Each row of a before or after table is a point. The points were changed in one or more steps. Then noise was added and the rows were shuffled. The steps act on how far a point lies along the listed directions, d1 being the first. Name the steps. A step turns or swaps two directions, mirrors them in a line or flattens them onto one, adds a multiple of one to another, or multiplies one. Angles are multiples of 10 degrees, from the lower direction toward the higher: turns from -170 to 170, lines from 10 to 170 but not 90. Use the fewest steps. Two steps may share a direction if one is a turn and the other turns, adds or multiplies; they go together, in the order done. Otherwise the lowest direction goes first.

Directions:
(1): [-5 34 47]
(2): [-13 -46  33]
(3): [-56   7 -12]
Before:
[[  8 -11   3]
 [-16  -2   1]
 [-16 -11   9]
 [ 12   8  33]
 [-16 -34  35]
 [  8  -4  20]
 [-76 -22 -23]
 [ -9   9  28]
 [ -3   7  30]
 [-95   1   6]
 [  8  -4  15]
 [ 17  -5  15]
 [  7 -32  28]]
After (13 x 3):
[[-95 -12  -7]
 [-12 -49   4]
 [-12 -11  27]
 [ 16 -11  11]
 [ -5 -13  27]
 [-13 -15  -1]
 [  8 -12  10]
 [  9 -10  -4]
 [ 10 -42   3]
 [-16  -4  -3]
 [  7 -15  15]
 [-71 -11 -42]
 [  8 -13  32]]
Steps: turn d1 and d2 by 40 degrees

Directions:
(1): [-2  5 66  7]
(2): [-29  45  -8  39]
(3): [57 35 -1  1]
(4): [-20  34   2 -54]
Before (10 x 4):
[[-35 -37 -65  21]
 [-38  63   6 -11]
 [ 13 -21  -7  13]
 [-28  28 -24  -8]
 [ 12 -87  28 -40]
 [-29  23 -21  28]
 [ -1  28  25  55]
 [  5  12 -39 -38]
 [ -1  18 -46  46]
 [ -3  11 -12  44]]
After, 10 rows:
[[ 38 -33 -32 -11]
 [ 18 -49 -16   4]
 [  9   7 -48  55]
 [  7 -31 -25  40]
 [ 25 -48  11  42]
 [ 23 -27   1 -27]
 [ -6  14  -9 -19]
 [ 33 -22  37 -55]
 [-79  62   8 -15]
 [-32 -39 -65   9]]
Steps: add -0.7 times d1 to d4; turn d2 and d4 by -150 degrees

Directions:
(1): [-54  -3 -37  26 -31  30]
(2): [-15   1 -56 -34  41 -24]
(3): [ 26  42 -28  50  -5 -31]
(4): [-27 -30  13   4 -26 -65]
Before (8 x 6):
[[ -7  -4  -3 -10  12  33]
 [ -9 -26  61  -1 -16 -17]
 [ 63  38  37   7  33 -13]
 [ 71  21  57  12  -6  -8]
 [-83 -49  14  -5 -42 -34]
 [-61 -45   8 -35  -6  -8]
 [-34 -27  23 -14 -18 -63]
 [ -2  15  -2  57  -2  18]]
After, 8 rows:
[[ 30  71 -61  27  44  -8]
 [  5  47 -48  43   9 -25]
 [ 25  61 -22  31  11  29]
 [ 45 -12  81 -13 -21  13]
 [-16 -12  -5   4  -4 -33]
 [ 44  37  21  27  18 -14]
 [  1 -19  80   1 -22  23]
 [ -3 -26  12 -28  45   2]]
Steps: swap d1 and d2; turn d3 and d4 by -150 degrees

Directions:
(1): [  3 -37  31  48 -14 -46   5  44]
(2): [ 33 -64  14  -2 -14  50 -25 -13]
(3): [-42  30  11  47 -34  42 -30   6]
(4): [-40  -5  70 -44  19   3  -8   7]
(5): [  3   1   6  17  21 -40 -63 -51]
(6): [-32 -23   7   8 -35 -13  47 -61]
Before:
[[  6   9 -12 -16  39 -31  31   8]
 [ 21  51 -69  35 -21  -6   7  -3]
 [-21  31  27   1   3  34 -11  39]
 [  2   7  -5 -24 -40  13  16 -74]
 [ -1 -70  71  27  14 -20 -63   2]
 [ 30   1 -47  -5  -9  -5 -27   7]
 [ 11  19  12 -19  28   0 -28  43]
 [-17  67   5  12  24  15 -46  48]
 [-27  95 -13 -43  28  -5 -21  53]
 [ 33  27 -48  45   7  -7 -23  -8]
 [  3  26 -54  37   4  -7  29  14]
 [ 13   1 -40  13 -17  13  45  26]]
After (12 x 8):
[[-13  27  38 -42  48 -10 -27  -9]
 [-37  54  27 -65  30 -22  12 -18]
 [  4   4 -12  31  -1 -40 -36 -34]
 [-30  68 -56   2   9 -93  -2 -54]
 [ 61 -77  15  54   7  -1 -52  54]
 [-48  44  -1  34   0  -1   3   6]
 [ 30  30 -15 -40 -25  54  25  19]
 [-44  -6  29 -26   2   2  36 -23]
 [ 15  17 -23   0  43 -81 -21 -46]
 [ 23 -14 -15   9  10 -48  21 -32]
 [-59  27  27 -30  31 -13  17  -7]
 [-22   1  19 -35  -3   8 -46 -16]]
Steps: mirror d1 and d4 in the line at 10 degrees; multiply d2 by 1.3; multiply d3 by -1; mirror d5 and d6 in the line at 140 degrees
